Each row of a before or after table is a point. The points were changed in one or more steps. Then noise was added and the rows were shuffled. The steps act on columns, c1 being the first. Write out the steps. A step turns or swaps two columns, mirrors them in a line or flattens them onto one, adds a multiple of one to another, or multiplies or shifts one. Angles are multiples of 10 degrees, from the lower column toward the higher: turns from -170 to 170, lines from 10 to 170 but not 90. Use the fewest steps. Two steps may share a column if one is a turn and the other turns, adds or multiplies; they go together, in the order done. Otherwise the lowest column goes first.
In the rows, zero is written as 128.

Before (13 x 3)
[[100 141  84]
 [ 86 163 123]
 [ 51  90 102]
 [119  84  99]
 [ 79 100 137]
 [ 83 169 117]
 [169 150 100]
 [ 68 113 158]
 [200 156 179]
 [ 62 145  83]
 [126 161 229]
 [117  94 127]
 [ 96 107 173]]
After (13 x 3)
[[ 97 112 199]
 [149  74 171]
 [171  73 154]
 [132  70 137]
 [132 133 168]
 [ 97 129  99]
 [229 130 111]
 [ 91 115 166]
 [174  83 180]
 [120  57 206]
 [129 143 172]
 [ 94  44 145]
 [160 120  46]]
Steps: turn c1 and c3 by -100 degrees; shift c2 by -30

Before (11 x 6)
[[137 165 131 176  96 107]
 [156 100 169 145 120 102]
 [155 162 130 144  68 153]
 [172 142 137 135  96 118]
 [182 202  78  78 237 179]
 [175 199 145 101 146 101]
 [ 49 174  57  51 172 110]
 [198 130 145 179 110 100]
 [175 168 170 169 183 146]
 [118 199  50 108 147 108]
 [ 48 188  99  59 163 110]]
After (11 x 6)
[[131 190  94 172 133  81]
 [136 151 124  83 144 107]
 [125 146 131 130 119 128]
 [131 106 127 106 135 124]
 [111 162 136 127  96 145]
 [116 175 119  95 105 110]
 [166 179 150 103 184 164]
 [123 162 111 207 119 102]
 [190 182 136 202 234 146]
 [145 183 123 179 164 117]
 [126 145 103 210 124  83]]
Steps: flatten c1 and c5 onto the line at 60 degrees; mirror c2 and c4 in the line at 10 degrees; flatten c3 and c6 onto the line at 60 degrees

Before (9 x 9)
[[101 146 172  82  94 115 172  91 134]
 [ 78 180 137 127  87 116 109 117 177]
 [179  93  86 109 203 121 142  82 148]
 [ 88 146 196  70  99 124 119 115 193]
 [139 179 191  90  96 119 143 165 158]
 [123  95 119 121 138 127  77 198 114]
 [173  82 129 165 158 155  84 136 116]
 [173 114 148 107 151  89  81 127 108]
 [ 91 154 215 114 110  76 154 147 167]]
After (9 x 9)
[[170 107 156 143 147  98 164 101 101]
 [ 92 147  69 103 101 109 145 124  84]
 [ 65 176 139  81  87 100 147 155 139]
 [117  95 174 136 139 137 147 188 115]
 [129 182  84  88  92 108 177 201  95]
 [169  93 135  97 200 113  90   4 119]
 [ 88 151  63  95 113  68 190 160 121]
 [167  86 169 150 161 157 146 101 155]
 [ 80 149 105  47  99 104 191 145  97]]
Steps: shift c1 by -10; turn c3 and c7 by 120 degrees; add -0.3 times c9 to c6; turn c4 and c9 by 70 degrees; add -1 times c5 to c8

Before (12 x 12)
[[153 158 128 177 145 129 157 158 153  90 134 116]
 [ 22  69 171 179 146 105  88 137 171 123  84 164]
 [ 66 130 135 118 141  96  60 150 180  79 105 188]
 [ 86  98 147 148 153  80 138 149 140  48 167 136]
 [127  87 145  84 114 103  96  87 155 126  96 169]
 [125 176  89  97  39 172 144 104  86 130 138 101]
 [ 94 152  53 100  81 183 201 147 165 151 164 115]
 [139 150 126  57  95 104 139 137  50 159  80 163]
 [125 124 116  74  41 175 132 179 128 164 138 106]
 [110 129 134  61  47 179 159 131 132 102  86 178]
 [156 136  70 118  75 206 155 150  69 157 171 148]
 [135 142 107 130 198 170 149 150  98  74 152  75]]
After (12 x 12)
[[ 98 130  69 115 218 168 150 145 102  73 152 139]
 [109 122  76  97  67 181 202 124 188 150 172  70]
 [125 106 107 145 152 129 155 181 161  88 117 133]
 [ 93 112 172  76  24 179 160  88 142 101 107 108]
 [126  97  71 118   9 171 145  89  91 131 145 107]
 [150 140 105  54  17 178 133 130 130 162 153 127]
 [ 32 108 180 106 145  97  60 137 162  80 107 103]
 [ 21 167 196 161 151 103  89 168 159 124  69 144]
 [124 151 182 123 108 103  99  67 147 123 114 121]
 [180 125 116 101  58 207 153 140  77 156 175  70]
 [ 29 151 154 130 161  83 139 155 141  49 163 140]
 [161  97 149  67  87 104 138  89  51 157 102 107]]
Steps: add 0.7 times c10 to c1; turn c3 and c12 by 120 degrees; turn c2 and c3 by -160 degrees; add -0.3 times c4 to c11; turn c4 and c8 by 40 degrees; multiply c5 by 1.3; add 0.3 times c7 to c9

Before (9 x 18)
[[148 154  92  42  73  69  84 114 116 161 140  74 131 202  54 137 109  75]
 [124 127 108  93 141 128 135 154 130 121 101  48 189 130  99 157 183 102]
 [150 136 134 153 189 148 151  55 166  94 172 120 103 131 207 105  76 123]
 [176 148 106 231 149 118 122  78 134  55 162  77 104 111 209 136  61 140]
 [161 108  86 101  79 168 124 142 147 102 119  77 187 114 120  91 145 153]
 [131  74  54 114 151 118 138 149 146 131 107 111 179 108  66 133 131 144]
 [146 163 105 225 132 144 154 107 159 128 110 134 111 160 221 103  60  99]
 [ 83 182 138  52  79  46 190 154 137 174  96  62  60 209  23  90  84 122]
 [128 129 166 185 167 154  95 111 108  97 147 125 116 133 203 132  43 154]]
After (9 x 18)
[[ 80 183 138 217  63 131 188 139 137 172  91  66  79 208  20 110  86 126]
 [149 139 131  81  98 136 152 144 149  92 173 122 189 128 213  63  80 124]
 [127  76  53 145 174 114 135 132 140 133 114 106 146 107  65 137 129 140]
 [150 155  95 186 132 131  87 190 118 157 140  75  75 206  50 124 111  71]
 [162 108  92 169 181 142 124 114 143  98 114  82  79 114 118 115 148 155]
 [148 165 105  50 114 148 153  60 149 131 113 132 130 159 222  92  66  99]
 [125 128 168  74 116 145  93 104 114 100 149 129 168 131 203 120  43 157]
 [179 148 100  25 103 122 123  91 138  54 162  71 149 121 207 107  59 139]
 [127 124 106 158 190 129 130 150 124 125 105  47 144 133 102 161 179  99]]
Steps: turn c8 and c16 by 40 degrees; turn c4 and c8 by -140 degrees; swap c5 and c13; multiply c6 by 0.4; turn c6 and c14 by -20 degrees; multiply c9 by 0.7

Before (11 x 24)
[[124  93 141 140 137 201 101 123 125  90 127  87  96  71  85 180 123  87
   95 126 126 147 150  71]
 [117  43 149 151 135 159  97 145  91 101 164  67  88 112  97  89 144  62
   65 106 122 196 166  57]
 [ 80 152  80 130 124  96  71 128 111 237 120 107 125 129 118 136 167 153
  110 165 156 103 104 142]
 [ 87 169 126  76 154 124 148 195 102 220 117  97 159 110 102  93 127 174
   81 149 126 154 144 171]
 [ 94  44  91 114 156  81 136 135 127  81  63 109 108 150 130 156 185 153
  175 123 222  75  87  93]
 [128  81 156 156 119 101 108 143 114  55 155  86  77  60  99 127 120  86
   85 145  96 128 133  42]
 [ 80 216 105 137 103 112  96 172 114 230 105 113 169 155 121 102  96 208
   46 106 176 142 159 150]
 [ 63  14  77 162 165  80 137 121 120 103  64 156  89 125  49 148 152 131
  140 131 181  81  97 102]
 [ 91  33  29 109 145  78 141 147 143 109 145 139 119 155  87 180 137 159
  141 170 185 119  59 112]
 [167  34  94 141 163 153  85 135 108  92 122  73  94  51 106 120 119 123
   71 123 129 109 131  66]
 [ 65 189  84 127 165 107 137 117 136 216 159  88 151 127 108 110 139 191
  100  97 177  78 152 151]]
After (11 x 24)
[[ 63 191  91 124 165 111 135 118  97 219 125  87  80 160 105 108 203 191
   97  99 178 150 152 151]
 [128  80 159 157 121 100 107 145 129  56  59  87 125 159  99 126  68  86
   86 142  97  74 135  43]
 [ 79 216 122 135  99 111  95 170  90 230 156 112 139 105 122 101 168 210
   47 105 177 167 159 149]
 [ 80 150  90 129 123  97  72 128  97 237 129 107 104 120 117 138 241 155
  109 163 156 127 105 143]
 [ 88  32  18 111 143  78 141 146 125 109 154 135 119 148  86 178 122 159
  140 172 186 118  61 113]
 [120  44 171 152 134 157  99 147  90  99 113  66 194 165  96  90 124  63
   63 107 120  88 167  56]
 [ 85 170 144  76 156 125 147 195  96 223 110  98 155 118 102  93 190 174
   80 151 124 159 142 172]
 [ 93  42  88 115 158  82 135 136 128  83 150 110  73  63 130 155 152 155
  175 122 224 108  85  95]
 [125  93 145 141 137 203  99 120 121  89  72  89 147 130  85 181  96  86
   97 124 127  93 152  72]
 [166  35 108 140 164 153  84 135  92  93  52  71 110 123 109 122  94 122
   72 126 131  95 132  66]
 [ 65  14  81 162 165  80 137 121 109 102 126 157  82  66  50 151 137 133
  142 133 181  86  96 102]]
Steps: add -0.5 times c23 to c9; turn c3 and c9 by 30 degrees; add 0.7 times c10 to c17; swap c11 and c14; swap c13 and c22

Before (14 x 48)
[[131  98 106 156 143 133 131  96  96 176 107 165  98 189 148 116 171 126
  165 133 178 169 195 124 120 148  79  68 136 118 168 138 142  90 130 128
  138 174  79 136  99 125 123  98 126 159 143 141]
 [ 94 151 137 151  83 128 122 136 174  84 139  86 192 124 174 151  93 127
  108 139  55 154 100 155 112 102 143 162 108  73 164 138 156 114 172 108
  103 173 100 127  94 130 161 110 157  87 128 103]
 [124 109 125 151 113 130 147 111 136 199 105 136  97 148 109 140 110 121
  145 161 134 152 197 137 123 159  88  73 116 112 129 120 135 135 132 155
  140 157 114 131 141 134 108 110 141 142 159 132]
 [ 79 140 125 120 122  89 144 149 158 109 129  67 156 106 171 136 127  96
  121 110  68 134 109 163  96 104 140 134 119  94 112 126 132  87 152 117
  107 167 139 131  89 118 136 118 120 119 170 102]
 [135 116 118 165 147 163 130 108  96 168 104 135  99 129 113 119 118 132
  149 117 153 122 167 122 111 164 119  60 161 127 149 110 126  94 134 149
  110 145  87 157 104 119 106 126 174 127 142 115]
 [ 69 164 102 147 154 142 126 134 154 111  70 103 121 131  87  66  88 140
   92 106 104 140 123 161 161 132 131 153 157 131 156 126 155 133 131 101
  135 148 151 148 105 180 163 134 114 120 131  85]
 [119 136 104 151 123 142 126 109  77 174  93 129  98 124 116 116 160 136
  129 156 133 149 163 151 119 110  82  67 131 121 149 128 114 112 154 132
  152 108 102 116 112 125  95  94 144 127 120 127]
 [116  95 126 143 124 171 131 112 105 171  95 122  83 149 132 132 165 138
  144 128 168 146 146 136 108 160  89  59 110 151 176 121 156 111 103 172
  144 137 133 115 127 124 135 120 143 122 132 133]
 [ 70 123 114 114 138 121 141 142 135 151 162  79 143  88 198 124 108 137
   99 111  51 133 127 135 111 122 116 164 120  89 143 118 133 141 172 107
  123 170  97 121 114 127 166 137 130  87 142  79]
 [ 78 151 118 121 138 139 133 130 134  68  98 111  63  87 106 130  97 131
  130 147  80 115 134 143 140 107 122 140 160 101 176 134 134 124 127  98
  112 155 147 151 119 185 175 129 112 111 138  85]
 [ 53  88 100 153 129 141 142 152 145  63 126 123 102 110  89  76  94 130
  111 132  91 151 117 134 142 101 116 137 134 113 143 122 150 141 146  99
  129 150 151 169  92 144 141 150 123  95 135 100]
 [ 97 138 110 124 115 124 123 105 158  60 126 143  84 117 106 102 115 138
   88 102  93 123 138 161 181 130 140 150 152 134 150  91 143 134 120 104
  131 136 140 142 107 167 125 165 111 119 112 108]
 [139 121 131 159 115 123 110 139  87 169 131 117  98 167  83 134 132 128
  111 139 133 136 162 114 107 143  91  66 148 144 167 153 150 101 113 127
  137 167  91 113 120  93 123 116 121 155 124 137]
 [125 135 128 169 129 156 118  92  87 166 105 153  90 157 146 133 111 108
  117 139 172 125 191 106 131 129  76  76 113 157 140 162 115 110  98 137
  138 132 131 140 111  98 119  97 141 128 141 112]]
After (14 x 48)
[[ 71 160 114 113 138 120 141 125 136 151 162  79 143  88 198 117 108 136
   99 111 212 132 127 144 111 122  45 162 120  89 144 118 131 141 173 115
   76 170  98 151 114 127 166 138 129  87 143  79]
 [ 96 130 110 124 115 124 123  89 158  60 126 143  84 118 106 113 114 137
   88 103 171 123 138 118 181 130 165 150 152 133 151  91 143 133 120 107
   89 136 140 128 107 167 125 165 111 119 112 108]
 [117 145 126 143 124 171 131 115 105 171  95 122  83 148 132 140 165 138
  144 128  62 146 145 116 108 160  79  58 110 151 175 121 155 111 103 151
  251 137 133 132 128 125 135 120 143 122 132 133]
 [119 119 104 151 124 142 126 100  77 175  92 128  98 125 115 126 159 136
  129 156 110 149 163 118 119 111  82  67 131 121 149 128 114 112 154 116
  190 109 103 131 112 125  95  94 144 126 120 127]
 [138 133 132 159 115 123 111 144  87 169 131 117  97 166  83 129 132 128
  110 139  94 135 161 134 108 143  73  66 148 143 167 153 150 101 113 122
  147 167  91 132 120  94 123 116 122 155 124 137]
 [126 107 128 169 130 156 118 137  87 166 106 154  90 157 146 151 110 108
  117 139  71 126 191  87 131 129 118  76 113 157 141 162 115 110  98 129
  168 132 130 144 111  97 120  97 142 127 141 114]
 [131 139 106 155 143 133 132 120  97 176 106 165  98 189 148 133 171 127
  166 133  33 169 195  97 120 149 137  68 136 119 167 137 142  90 130 121
  151 174  79 133  98 124 123  98 127 159 143 141]
 [ 94 131 137 151  83 128 122 106 174  85 140  86 192 124 174 147  93 127
  108 140 192 155 101 145 113 101  82 162 107  72 164 138 156 114 172 128
   33 172 101 143  94 130 161 110 158  87 128 102]
 [ 78 123 119 121 138 139 134 115 134  69  97 112  63  87 106 130  97 130
  131 147 176 115 133 135 139 107 107 140 159 101 175 133 134 125 127 115
   33 156 148 160 120 185 176 129 113 112 139  85]
 [ 54 178  99 152 130 141 142 131 145  63 125 124 102 110  89  64  93 130
  111 133 162 151 117 152 142 102 124 137 134 113 143 122 151 142 146 105
   75 150 150 173  92 145 141 151 123  94 135 101]
 [135 131 118 166 146 162 130 127  96 168 104 135  99 129 113 128 118 132
  148 118  66 122 167 106 111 164 140  60 160 127 149 110 126  95 134 155
  128 144  87 155 104 119 106 126 174 127 142 115]
 [124 144 125 151 113 130 148 114 137 200 105 136  98 149 109 149 109 121
  144 161 124 152 197 115 123 158 103  72 116 113 129 120 135 135 133 141
  208 157 114 141 142 134 109 110 141 143 159 131]
 [ 69 103 102 148 154 142 126  99 154 111  70 103 121 132  87  63  88 140
   91 106 168 140 123 145 161 132 103 153 159 132 156 126 155 133 132 103
   92 148 151 158 106 179 163 134 113 120 131  85]
 [ 79 137 125 121 121  90 144 103 159 109 130  67 155 106 171 126 127  96
  121 110 148 134 109 160  96 104  54 134 119  94 112 126 132  87 152 134
   59 167 139 159  89 118 136 119 121 120 170 102]]
Steps: turn c2 and c21 by 160 degrees; add 1 times c34 to c21; add -0.5 times c8 to c16; turn c8 and c24 by 70 degrees; add 1.5 times c12 to c27; turn c27 and c40 by -20 degrees; turn c36 and c37 by 40 degrees; multiply c37 by 3

Before (12 x 64)
[[100 168 131 153  61 138 110 115 135 157  87 145  81 146  66  90 101 103
  153 190 182 122 175  82 130  72 185 107 173 108 136  64 157 136 179 146
   99 117 120  60  39 195 124 164  59 200 110 182 118 145 139  73 162  60
   92 200 179 133 139 190  66  23 145  48]
 [148  49 118 120 145 150 142 171 124  80 178 189 164  69 162 115 141  68
  120 160 131 141 104 144 136 105  68 145 109 130 194  89  92 133 150 135
  182 139 101 102 157  90 133 163 106 180 118 107  68 150 130 182 145  97
  156 133 130  44 170  99  70  36 169 108]
 [117 113 157  87 182 153 145  82 130 117 181 179 153 184 185 178 149 199
  137 138  88 183 183 154 117 134 142 102 110 103  74 127 138 147 191 130
  129 150 166 124 106 186 135 124  59  66 150 154 153 172 204  68 126  41
  131 127 179  72 179 134 180 150  61  62]
 [144 154  63 170 140  68 167 125 188  71 159 162  67  60 125 121  81 127
  201 193 122  82 142  99 129 173  74 165 146 135 186  71 134  90 139 111
  199 178  85 128  89 104 122  58  51 177 161  84 140 136 159 128 189  42
  166 158 108 124 141 161  71 111 135 157]
 [167  63 159 149 183 200 155 129 121  72 186 119 158 160 146 139 135  78
  150  74 153  90 137 132  58 171  64 162 171  62 188 141  48 138 191 104
  219 159  42  92 135  85 127  43  38 126 138 166 120 124 144  51  94 120
  173  90 113 160  84 158 187 139 153  57]
 [ 99  96  61 164 149 112 189  91  80  72 132 138 177 173 165 152 154  76
  179  88 192 143 113 183 145 113 163  64 152 187  92 147  99  84 106 187
  118  83 125  51  92 118 130  90 139 105 171 218 160  44 119  82 171  99
  183  89 100 154  72 152 157 139 142 136]
 [162 146 109 118  89 196 131 166  92  92 113 149  98 138 179 159 150 108
  181 122  75  77 128  98 130 169  97 146 156  77 158  57 147 154 172 115
  127 104  42 133 171 135 109  85 134  79 184  86 163 133 132 142 137 101
   83  87 122  90 116 156 137 106 140  98]
 [129  92 109 197  90  98  65 154 119 181 168 118  61  70 156 142 110  75
  112  98 129 187  90 102 133 167 147 156 155 128  99  91  78 122 184 140
  130 124 161 109 130 172 220  74 154  93 217 188  80 172 201  75 130 170
  154 175 106 143  49  82  67 118 174 154]
 [148 167  53 111  83  91 172 134 100 148 161 145  79  85 177  84  70 188
   86 156 176 185 123 152 109  61 141 156  79  60 168 106 146 192  82 123
  104 191 158 111 120 163 195  55 174 130 180 122 116  93 103 113 169 156
  136 149 140 130 163 103 153 116  39  84]
 [ 98 155 105 129 178 120 152 111 124  69 114 167 155 183 112 144 165 122
  191  98 121 179 198 123 134  65 152 114 114 147  68 104  41 131  86  75
  176 126 106 122 128 113 131 118 159 191 144 106 109 102 130 187 191  73
  153  92 130 113  73 203 154  89 134  58]
 [ 71 132 164 151 178 144 179  77 158 181  68  95 150  60  87 192 108  97
  102  95 122 175 115 154 111  88 172  69 181 138 195  72 129 139 185 114
  221 160 122  13  88 188 126 116 133 104 135  88 140  65 176 159 157 161
  182 195  93 107 126  82 160  68 152  82]
 [114 110 136 209 190  81  96  91 140 179 102 173 106 163  66  76 106  79
  135 130 156 144 150  88 104 150 184 139 181 141 182  47 150 115 131 111
  178 134  94 125 147  77 137  98  78  71 126 129  61  91 189 107 105 108
  139  80 150 153  96 190 115  72 125 122]]
After (12 x 64)
[[ 99 167 141 149  58 155 120 110 133 158  86 146 166 145  94  88 103 105
  150 145 179 125 171  86 126  71 213  98 166 109 140  65 155 133 181 144
   94 119 120  60  36 189 128 166  66 205 108 185 152 148 134 201 158  66
   96 200 175 131 145 190  68  21 141  53]
 [124 111 132 213 196 110 173  93 145 182  98 174 150 163  66  81 104  75
  140 144 155 147 148  85  98 150 219 143 196 138 178  49 151 109 131 113
  179 137  89 125 147  74 131  96  67  76 114 134 191  87 186 131 108 114
  133  76 145 158  98 185 110  76 131 127]
 [108  96  67 166 150 133 130  90  72  75 128 141  81 176 145 146 158  72
  181 187 194 141 110 182 151 115 196  63 165 184  87 149 104  81 105 185
  118  84 124  49  92 119 125  93 137 105 176 212  61  47 120 117 173  96
  181  84 106 157  69 153 157 142 138 137]
 [142  49 115 124 140 137 184 166 123  85 171 193  92  70 176 117 145  69
  125  68 134 135 103 144 134 102 102 138 107 123 194  92  95 130 146 136
  184 137 103  99 158  90 130 164 106 180 117 110 145 147 136 126 149  94
  159 135 127  47 174 101  69  31 171 106]
 [ 69 130 169 155 179 170 144  73 159 177  72  92 109  65  70 196 107  97
  101 119 117 169 116 157 107  90 203  58 167 139 198  70 129 132 186 113
  217 153 121   8  90 186 126 114 139 108 129  91  78  62 182  78 164 153
  181 196  83 106 122  85 160  65 153  86]
 [129  87 106 191  86 119 135 146 116 170 169 115 190  70 139 151 118  83
  112 187 127 190  93 101 134 171 182 160 163 131  98  93  84 121 183 137
  127 126 159 112 132 168 219  77 145  95 214 188 200 172 208 139 134 171
  151 176 105 146  45  91  68 116 169 151]
 [117 114 154  89 181 138 115  82 132 118 186 184 108 192 187 183 153 194
  140 175  87 186 176 156 121 130 183 102  99 100  71 126 140 155 186 138
  137 155 166 121 103 186 135 121  61  63 144 144 104 175 204 170 134  39
  129 129 183  70 173 134 176 153  58  66]
 [147 169  62 111  89  72 160 132 107 147 167 142 177  83 195  82  65 187
   87 127 170 183 124 150 108  68 172 174 105  67 168 103 143 201  82 122
  100 193 160 108 118 162 197  57 176 126 181 127 102  94  97 150 174 155
  137 145 136 128 165 106 157 117  35  92]
 [150 157  67 178 138  85 140 131 191  73 156 161 186  55 157 128  80 130
  208  97 126  83 140 100 130 173 104 176 172 137 181  68 136  95 138 106
  210 180  86 127  86  98 114  61  52 174 165  94  80 133 153 181 187  36
  170 153 112 125 145 159  74 112 138 159]
 [174  66 159 149 183 210 151 131 123  65 184 121 101 162 118 139 134  75
  153 218 158  91 143 137  53 170 106 130 135  63 188 141  47 137 193 105
  214 161  39  88 131  89 124  47  37 125 139 170 109 122 144 113  87 116
  173  92 108 160  80 164 192 135 155  60]
 [100 159 100 139 180 113 157 113 123  65 104 165 100 187  99 135 165 124
  194  93 123 179 200 120 142  58 184 120 125 143  71 106  47 131  84  80
  173 121  99 125 131 113 130 120 153 179 145 107 120 107 131  73 189  70
  154  97 124 111  70 202 156  91 131  62]
 [160 143 111 120  83 203 105 166  84  90 109 144 160 136 177 156 146 100
  178 115  79  79 129  97 140 168 126 129 121  83 163  54 149 153 165 121
  129 104  51 130 172 136 115  90 129  77 178  86 114 135 135 114 139  97
   82  95 123  86 111 152 134 114 137  96]]
Steps: turn c6 and c29 by -30 degrees; add -0.3 times c6 to c28; mirror c7 and c49 in the line at 150 degrees; multiply c13 by -1; add 0.5 times c20 to c15; turn c20 and c52 by 120 degrees; shift c27 by 30
